Each row of a before or after table is a point. One or more steps were done to the points. Then noise was added and the rows were shuffled. The steps act on how far a point lies along the listed directions, d1 being the first. Write out the steps. A step turns or swaps two directions, mirrors them in a line or flattens them onto one, adds a multiple of one to another, or multiplies one. Angles are multiples of 10 degrees, from the lower direction toward the higher: turns from -170 to 170, lines from 10 to 170 but not 90. Use the fewest steps. Two steps may share a direction if one is a turn and the other turns, adds or multiplies; they go together, in the order done. Otherwise the lowest direction goes first.
In the rows, zero is written as 128.

Directions:
(1): [99 94]
(2): [162  99]
Before (11 x 2):
[[ 90  38]
 [123 149]
 [143  66]
 [ 67 128]
 [125 147]
 [134 130]
 [109 134]
 [127 119]
 [115 103]
 [ 97 153]
 [130  92]]
After (11 x 2):
[[126 145]
 [173  85]
 [117 145]
 [106 143]
 [121 124]
 [225 116]
 [158 109]
 [125 168]
 [136 124]
 [160 184]
 [158 124]]
Steps: mirror d1 and d2 in the line at 70 degrees

Directions:
(1): [173 107 103  98]
(2): [ 95 121  74 129]
(3): [110  70 146 125]
(4): [104 142 140  72]
Before (10 x 4):
[[ 74 142 133 102]
 [144 111 150  64]
 [137 170 134 149]
 [188 138 150 122]
 [101  98 144  74]
 [106 167 184 142]
 [131 174 171 156]
 [ 79 193 120 115]
 [184 100 144 126]
 [ 92  97 140  66]]
After (10 x 4):
[[ 82 127 121 145]
 [193 150 135 107]
 [155 153  73 114]
 [163 131  71  98]
 [108  90 147 130]
 [ 73 140 112 149]
 [ 95 169 100 149]
 [107  95 128 130]
 [158 108 135 110]
 [156 163 106 117]]
Steps: multiply d1 by -1; mirror d2 and d3 in the line at 80 degrees; multiply d4 by 0

Directions:
(1): [185  89 156 141 151  92 130 149]
(2): [157 141  94 129 121 160 177 177]
(3): [118  94  79 160 156 119 157  88]
(4): [113 139 116 156  74  69 140 144]
(5): [101 138 138  75 160  91 171 135]
(6): [159 166  78 109 149 100  88 127]
Before:
[[ 73 130  93  95 133 115 143  87]
 [115 133 106 119 123 105 146 136]
 [102 141  98 125 128 102 139  84]
 [ 98 135  99 149 115 153 119  91]
 [125 111 123 172 127 125 128 128]
 [116 142  60 154 121 183 164 147]
 [158  87 132 160 170  62 165 111]
 [145  78 113 133 153 112 119  96]
 [ 94 142 109  96 116 108 142 117]
 [134 191  32 106 158  99 150 131]
 [174 152  84  97 233 247 117  92]
 [112 119 100 147 120 123 147 124]
 [ 78 114 110 145 145 110 152 101]]
After:
[[112 143  87 119 112 118 101 102]
 [112 138  93 127 140 117 118  68]
 [102 138  81 115 131 134  85  70]
 [ 76 127 125 122 136 149 137  84]
 [144 171 161  36 224 232 136 130]
 [130 126  90 132 129 113 125 119]
 [192  92 111 173 180 101 142 114]
 [106 115  92 162 150 142 110  85]
 [ 98 135  89 128 141 182 180 145]
 [146  80 130 112 164 129 126 105]
 [116 102 135 157 144 126 149 130]
 [114 115 100 146 134 135 144 114]
 [123 180  45  94 177 105 159 120]]
Steps: add 0.3 times d1 to d2; turn d3 and d4 by -30 degrees; mirror d5 and d6 in the line at 60 degrees

Directions:
(1): [135 141 152 128 129 114 131  55  76]
(2): [150 106 152 151 157 144  80  94 178]
Before:
[[134 122 142 137 132 130 103 131 158]
 [131 151 148 126 124 119 137 122 104]
 [150 104 140 163 158 146  77 111 193]
 [141 110 138 143 137 136  88 100 166]
 [137 115 122 133 131 117 120 145 162]
 [147 104 165 152 138 149  84  95 173]
 [137 115 137 150 142 130  91 129 179]
 [168 127 169 159 166 123  91   7 114]]
After, 8 rows:
[[135 100 142 145 129 155  95 158 196]
 [173  99 155 172 182 148  60  74 205]
 [138 144 157 133 131 126 123 110 117]
 [128 123 114 125 121 111 136 159 149]
 [123 120 116 139 126 128 113 173 177]
 [131 108 108 148 142 147 102 184 200]
 [131 109 119 139 130 139 100 150 181]
 [126 123 131 130 124 129 114 158 157]]
Steps: turn d1 and d2 by 50 degrees

Directions:
(1): [120  84 168 109  61 116 113 183 144 124 127 130]
(2): [112 180 138 124 100 166 132 150  67 145  94 160]
(3): [107 145 129 125 140 175 136 160 141 117 214 142]
(4): [ 95  79 120 184 134 119 125 135  64 141 149 106]
(5): [ 84 181 122 141 100 109 121 129 152 154 133  60]
(6): [124 132 153  75 109 116 113  77  82  88 159 105]
Before, 14 rows:
[[144 133  93 133 165 130 142 113 212 148 156 135]
 [160  75 137 109 182 118 118 109 106  83 220 127]
 [135 128 119 181 144 148 145 175  83 140  97 189]
 [108 132 173  92  79 150 138 173 115 104 186 138]
 [124  86 135 157 171 148 163 164 120 139 179 137]
 [127  85 157 107  97  98 115 122 134 103  99  93]
 [143 128 108 122 143 112 126  76  76 119 118 100]
 [100 100 102 188 179  88 138 136 155 162 126  95]
 [151  40  85 215 172 106 142 130 130 124 145 155]
 [116 126  79 151 158  89 115  96 151 143 152  75]
 [135  32 159 100 115  93 111 125  77 102 172 109]
 [112 139 129 162  94 142 117 168 107 144  82  95]
 [140 157  87 114 163 150 147  92 118 161 118 135]
 [123  81 143 128 172 105 114  92 120 108 140 101]]
After:
[[136 129 118 180 146 147 143 177  82 140  96 191]
 [149 136 111 116 143 115 127  76  84 117 114 102]
 [131  94 158 100  99  97 112 124 142  98  97  94]
 [142 160  85 117 164 149 146  92 121 161 119 137]
 [156  66 136 117 182 118 118 110  96  83 224 123]
 [118 129  83 151 157  89 113  94 153 141 151  76]
 [127  82 145 126 171 107 116  90 121 109 136 100]
 [134  31 159  98 115  90 110 125  79 103 168 110]
 [115 143 131 158  92 143 120 172 111 142  80  96]
 [117  78 134 165 173 145 163 164 111 140 181 130]
 [103  99 102 182 178  89 139 135 158 159 127  94]
 [141 128  92 140 162 132 139 114 208 152 157 129]
 [152  41  88 216 171 108 144 129 132 127 145 153]
 [100 123 175 102  80 149 137 176 103 108 190 131]]
Steps: add 0.3 times d3 to d4

Directions:
(1): [125 207 171 125 155 141 136  98 137 127 160 160  87 112]
(2): [109 131 133  63  99 128 173  85 116 115 104 100 145  74]
(3): [ 85 141  84 122  93  99 130  78 104 126 160 136 115 189]
(4): [169 118 109 133 157  66 114  97 163  83 151  89 108 109]
(5): [168  98 114 102 147 155 114  91 108 185 106 117  66 137]
(6): [113 156 107 103 112 157  43 149 102  91 125 103 111 108]
Before (11 x 14):
[[ 88 185 108  91 124 110 138  71 119 106 156 111  81 142]
 [109 142 178  51 117 164 191  99 105 180 103 149 118  79]
 [173  65 132 157 151 106 148 167 147 144  96  99 145 131]
 [179  65 145 122 154 117 226 123 153 185  99 106 159 124]
 [168  57 122 163 124 107 158 116 159 175 128 113 144 155]
 [121 132 128 121 121 108 128 112 101 133 141 126 127 129]
 [159  80  89 132 126 128 148 142 107 184 103 136 152 189]
 [ 66 168  88  90  73 140 129 133  85  53 148 115 153 115]
 [152 100 137 127 135 162 124 143 117 162 109 143 118 159]
 [ 77 198 160 125 109 120 178 126 153 103 150 146 153  94]
 [121 162 103 107 133  86 106  83 135  93 167 110 106  83]]
After:
[[111 134  87 112 117  71 105 105 137  81 160 101 139  90]
 [ 96 106  59  76  67 150 113 124  69  87 113  91 136 133]
 [ 77 160 184  71  99 142 198 131 118 137 118 156 168  73]
 [189 104 154 142 179 128 148 130 143 172 110 117  85 126]
 [118 135 128 118 120 108 128 115 102 131 142 129 131 128]
 [181 117 178 117 173 128 231 100 156 190 121 128 122 113]
 [ 65 166  97 107 100  87 143 107 128  75 155 103 131 144]
 [176 113 151 156 153 124 162  83 158 189 147 135  98 146]
 [165 150 129 124 157 147 153 102 111 196 129 165  93 173]
 [ 88  90 105 131  76 105 163 159 138 113 109 106 195 114]
 [140 153 163 131 145 164 132 137 129 145 132 162 109 145]]
Steps: turn d1 and d5 by -90 degrees

Directions:
(1): [139 104 138 101 136 125 123 140 124  60  74 106 124 157 126 107 194  84
 130 180]
(2): [145 131 153  85 178 160  92 141 149 114 148  89 141 190 164 134 124 153
 102  72]
(3): [119 119 103 171 128  91 128 190 130 101 115 118 133 172 110  62  68 128
 155 108]
(4): [174 149 159 129 148 111 160 178  91 124  73 159 159 123 131 167 107 177
  92 149]
(5): [142  99  63 133 182 160 157 139  84 177 115 122 117 124 190 106 144 130
 155 138]
Before (11 x 20):
[[173 112  92 159 191 135 181 206  49 156  57 145 156 173 159 103 101 158
  147 136]
 [ 85 130 117 102  89 145 127  34 134 173 177 156 107  32 140 174 216  97
  106 163]
 [122 126 149 119 112  99  93 145 134  76  97 109 138 176  96 106 157 103
  112 131]
 [175 181 184  92 147 132 140 155  96 132 110 148 155 118 155 185 121 164
   92 149]
 [106 133 116 105 121 154 121 111 115 140 165 128 120 107 127 150 128 109
  129 125]
 [162 122  95 110 160 165 122 149 116 141 105 112 137 156 178 141 147 143
  103 127]
 [146 139 153  58 149 167 118  90 148  89 139  77 139 169 159 145 169 113
  123 122]
 [126 152 176  98 105 159  98  74 151 124 178 118 142 111 139 178 131 121
   86  96]
 [130 122  89 144 125 160 163  79 105 230 158 156 110  57 154 171 131 166
  111 127]
 [154  93 107 107 189 103 146 192 107 100  76 105 134 177 162 102 131 142
  119 125]
 [125 126 126  87 153 147 113 114 115 124 121 100 119 122 157 161 166 123
  142 145]]
After, 11 rows:
[[102 118  96 131 136 135 121 158 105 114 141 115 118 138 127 105 107 100
  144 126]
 [117 123 137 149 112 118  96 149 145  68 147  83 141 183 118  77  94  91
  131  93]
 [129 114 110 106 158 128 117 154 114  96  98  97 125 155 148 126 142 120
  150 149]
 [ 80  86  58 173 114  76 129 178 117  78 104 115 111 147 120  16 148  66
  167 161]
 [163 176 186 116 121 102 121 192 121  74 101 131 159 159 116 133  93 146
  109 137]
 [163 125 152  65 174 134 144 126 116 151 109 133 140 115 165 189 164 167
   79 129]
 [129 100  70 198 130  94 166 199 100 140  96 134 130 145 117  65  71 154
  148 132]
 [116 133 153  92 110 133  93  84 133 124 135 118 130 132 113 151 194 106
  100 133]
 [147 130 137  74 155 154 124 120 142  69 124  68 135 195 161 110 150 107
  135 126]
 [185 151 163 125 169 153 182 147  59 187  80 173 166 116 150 209 124 192
   87 140]
 [168 128 111 114 154 151 125 166 116 126  90 118 153 168 165 144 138 157
   95 130]]
Steps: mirror d1 and d3 in the line at 160 degrees; turn d4 and d5 by -30 degrees

Directions:
(1): [156  92 144 144 135  92 183 121 122  95 114  96 210  98 167 169  96 142
 165 137 105 109 126  67  92 131 155 157 109  98 155 135]
(2): [100 106  42 115 207 128 150 142 123 113 140 113 108 133 107 145 162 102
 167 140 113 131 117 145 100 100 119 198 140 176 158  97]
(3): [ 96  96  89  75 140 132 146 108 129 181 100 106 157 124 108 144  95 148
 121 182 164 106  87  93 132 116 132  49 129 181  96 136]
(4): [ 91 110 123 177  98 164 148 144 152 115 171 134 130  89 102  80 205  93
 122 169 154 134  99  65 123 116 173 133 113 104 102 145]
Before (11 x 32):
[[ 81  80  79 111 165 146 157 134 134 146 123 112 119 120  94 122 148 122
  109 164 154 116 115  86 101 115 134 117 129 157 109 118]
 [104  74 116 124 124 134 184 125 112 123 128 102 184  95 133 138 146 129
  144 178 128 113 101  40 117 118 143 136  86 122 116 117]
 [136 174 161 144  94 134  69 152 136 121 109 140  86 166 123 122 121 108
  107  88 121 150 149 168 164 129 109 111 144 117 120 129]
 [171 130 124 148 153 116 124 147 101  78 138 133 128 100 150 152 131 124
  136  99  90 130 149 133  97 111 143 199 118 104 176 100]
 [ 90 153 105 117 141 159  76 153 134 139 134 172  70 181 114 108 153 101
  105  87 118 148 148 169 143 124 105 131 125 141 137 112]
 [187 109 162 134 128  78 146 105 105 116  91  91 197 124 183 178  37 161
  160 112 115 102 172 107 102 148 134 136 125 105 151 146]
 [124  87  82 118 187  92 184 105 101 109 101  80 199 118 153 195  83 158
  146 185 115  95 100  74  87 120 145 139 115 161 159 128]
 [ 52 175 115  83 110 182  73 117 140 215 141 180  23 156  37  43 184 118
   55 128 168 134  91 178 193 120  98  38 144 191  66 146]
 [117 119  91  86 153 135 132 135 133 146 127 105 146 118 103 137 117 131
  135 147 164 130 120 103 111 122 102 125 123 154 124 134]
 [149 168 130  93 150 102  75 135 114 122 114 134  75 169 128 121 121 129
  122  93 106 145 159 202 137 122  88 147 163 131 145 122]
 [147  89 114 128 142  93 180 110 118 137  87  86 188 123 185 179  40 168
  162 168 118  99 108  78  91 124 155 101 117 120 140 131]]
After:
[[195 170 176  78 179  49 122 100  84 121  68 131 131 180 169 188  32 179
  148  18  41 114 177 220 129 154  60 177 140 135 199 116]
 [107 142 132 218  83 171 121 156 151 109 180 152  70 118 132  61 195  93
  117 149 138 149 120 110 124 119 172 148 119  72 110 135]
 [130 106 171 169  82 140 159 137 116  94 151 129 161  95 147 107 171 118
  130 139 115 132 130  57 127 135 143 161  81  69 120 124]
 [121 148 107  60 147 115  82 122 119 167 100 124  87 163 106 123 107 140
  108 137 139 130 126 174 147 114  95  78 164 166 112 132]
 [ 81 124  87 176 120 180 107 146 144 133 181 138  70 117  81  64 211  76
  121 162 173 138 130 113 130 111 154 147 137 138  93 141]
 [116 155 181 212  61 162 111 133 136  98 172 155 111 107 125  71 190 117
   70 158 149 136 121  86 143 141 170 117 106  71 103 162]
 [155 154 166 130  99 135 107 140 136 118 140 130 136 118 129 114 124 131
  116 104 148 144 153 118 125 146 103 140 115  90 127 147]
 [156 121 195 156  97 119 135 129 127 108 115 131 140 121 153 124 107 145
   95  98 121 122 166 101 111 155 131 133 114  68 130 136]
 [117 130 118  73 148 118 101 125 120 159  82 141 138 182 147 165  63 148
  116  93 112 122 142 149 134 135  98  85 120 153 143 120]
 [110 110  99 107 120 156 121 130 119 158 130 134 130  90 101 121 134 136
   92 175 163 114  90  83 128 101 161  65 116 154  98 126]
 [114 135  81  95 168 117 104 146 124 134  87 106 110 168 115 168  98 114
  142 119 115 132 124 160 138 108  99 122 152 180 137 109]]
Steps: swap d1 and d4; turn d2 and d3 by 160 degrees

Directions:
(1): [115 104 155  86 128 120 123 135 137 131 130 135 138 109 147  87 188 110
 157 127 117 129 105 132  98 111  83 175 163  80 129  79 197 149 127 151
 162 188 148 170 102 185 190 116 195 134 138 106]
(2): [140 116 153 128 101 179  62 137 105 127 112 140 125 115 106 137 117 188
 173  92 104  94  93  71 131  76 111 130  98 144 118  43 113 141 137 207
 137 120 157 101 125 107  89 121 120  83 102 148]
(3): [166 146 116 177 150  96 118  92 137 111 166 125 159 130 164  96 120 169
 187 122 113  88 102 129 164  85 168 127 193 130 127 145 177  99  74 107
  75 170 162 134 183 101 150 117 112 133  95 159]
(4): [152 115 169 113 173 124 140 110 101 138 113 168 118 117 177 143 131 122
  97 114 141 200 124  96 123  98 142  99 125 103 106 131 167 132 167 157
  62 117 167 160  89 139  81  61  78 200 110 120]
(5): [164 157 161 102 144 124 114 139 161 135 192 126 126 129 148  96 162 115
 148 156  40 173 166 124 175 117 100 182  70 137 139 110  99 143  97 107
  94 113 119  63 119 150 104 153 138 178 139 161]
(6): [150  78 154 115 147 122  79 125 103  92 155 143 149 143 103 132 188 154
 118  96 172 148 152 169  42 125 108 142 178 110 157 141  31 119 111 121
 109 141 135  93 133 121 154 101  99 132 133 170]
Before:
[[125 182  61 181  79 126 115 146 154 130 154  73 135 131  90 132  94 157
  181 134 101  52 131 141 187 154 165 145 105 192 143 143  94  99  72  89
  172 110 101  76 196  87 137 201 158  77 140 151]
 [147 129 143 110 131 111 135 124 150 135 163 134 132 111 161 105 136 122
  140 141  78 148 146 125 155 114 124 140 122 117 122 126 154 139 115 112
  109 145 129 112 128 161 131 122 133 182 123 133]
 [104 119  98 125 117 130 158 125 109 137  87 117 122 131 126 155 101  99
   84 142 157 136 115 136 123 157 129  94 121 113 105 147 156 125 171 131
  152 121 127 174  96 135 129 110 118 131 125 104]
 [ 96 118 115 138 104 150 136 128 118 128  98 143 115 135 104 150 130 137
   98 122 162 113 126 127  93 147 121  92 118 147 123 126 107 137 152 148
  152 106 121 126 127 112 112 128 117  99 128 119]
 [128 105 129 144 111 133 129 108 103 111  87 131 136 124 121 143 108 146
  131 105 152 104 116 118 108 114 145 103 146 132 109 120 150 103 131 163
  128 136 148 159 133 100 121 106 114 114 114 127]
 [126 107 120 169 122 124 116 115 120 123 114 107 132 132 105 140 107 167
  157 109 164  98 115 124 114 120 144 114 165 134 125 123 129 118 132 141
  121 140 135 137 137 107 145 124 121 100 112 139]
 [123 149 101 136 139  99 160 117 156 142 147 128 144 129 132 123 136 111
  118 151 130 138 148 168 134 143 147 140 153 130 134 167 148 122  98  73
  126 150 117 146 138 121 174 137 137 134 141 128]
 [129 132 126 133 125 114 131 119 129 130 118 137 134 118 149 118 112 145
  145 121 124 123 127 119 136 114 133 115 156 140 125 111 184 125 109 133
  119 160 151 164 137 131 135 107 135 125 119 123]
 [122 117 127 132 117 117 116 131 112 135 119 123 131 117 130 122 142 149
  141 129 125  92 115 127 116 110 123 124 150 117 121 113 145 135 122 157
  153 157 146 138 131 136 159 130 161 103 115 123]]
After (9 x 48):
[[104 128 101 110 103 142 144 145 127 141 106 107 115 132 110 150 109  92
   93 152 121 137 133 134 139 166 105 125  82 126 115 126 126 136 163 128
  171 109 109 139  91 145 122 142 136 125 139 116]
 [140 129 126 132 118 106 134 119 150 132 155 126 138 110 158 100 119 140
  160 134  91 110 124 122 158 108 138 133 151 119 118 125 181 129 104 112
  118 165 136 130 151 150 152 122 138 153 115 132]
 [124 129 113 133 131 115 134 121 139 136 133 135 142 128 119 136 135 132
  126 130 146 132 137 155 110 130 140 130 158 129 134 145 131 123 109 103
  131 148 131 142 134 111 167 127 128 116 136 133]
 [114  93 129 153 126 133 127 124 110 131  98 115 117 133 101 156 108 147
  123 110 180 124 130 129  94 138 138 108 147 126 122 129 113 127 158 143
  132 125 125 144 114 115 136 117 119 112 124 123]
 [144 125  82 177 109 116  81 135 115  95 158  93 149 147  72 158 137 184
  152  92 175  84 148 175  94 150 162 125 161 176 162 175   7  87  78  88
  139 114 114  60 197  69 152 150 106  89 137 182]
 [108 126 119 129 108 120 135 127 126 133 104 129 131 118 132 125 112 137
  134 120 137 110 129 128 119 131 125 115 151 142 127 109 175 128 116 133
  154 159 139 171 132 135 147 119 150  99 129 109]
 [119 106 137 117 117 115 119 135 104 134 113 125 128 118 129 124 156 137
  123 130 139 109 120 138  96 120 113 128 150 107 124 113 132 143 132 156
  159 156 141 145 119 150 167 125 162 111 124 118]
 [109 108 126 126 104 141 147 124 111 118  77 125 123 125 113 152 105 123
  105 119 151 118 129 123 106 143 133 107 117 132 112 122 138 112 148 157
  148 120 126 158 111 117 117 118 131 115 130 111]
 [105 123 127 121 113 146 136 134 128 132 120 146 110 137 112 146 143 124
   88 133 139 144 147 131 105 155 111 107  91 149 128 123  89 145 150 136
  140  89 109 105 114 120  96 136 116 123 136 127]]
Steps: multiply d1 by 1.3; multiply d2 by 0.4; turn d3 and d5 by -50 degrees; turn d4 and d6 by -60 degrees
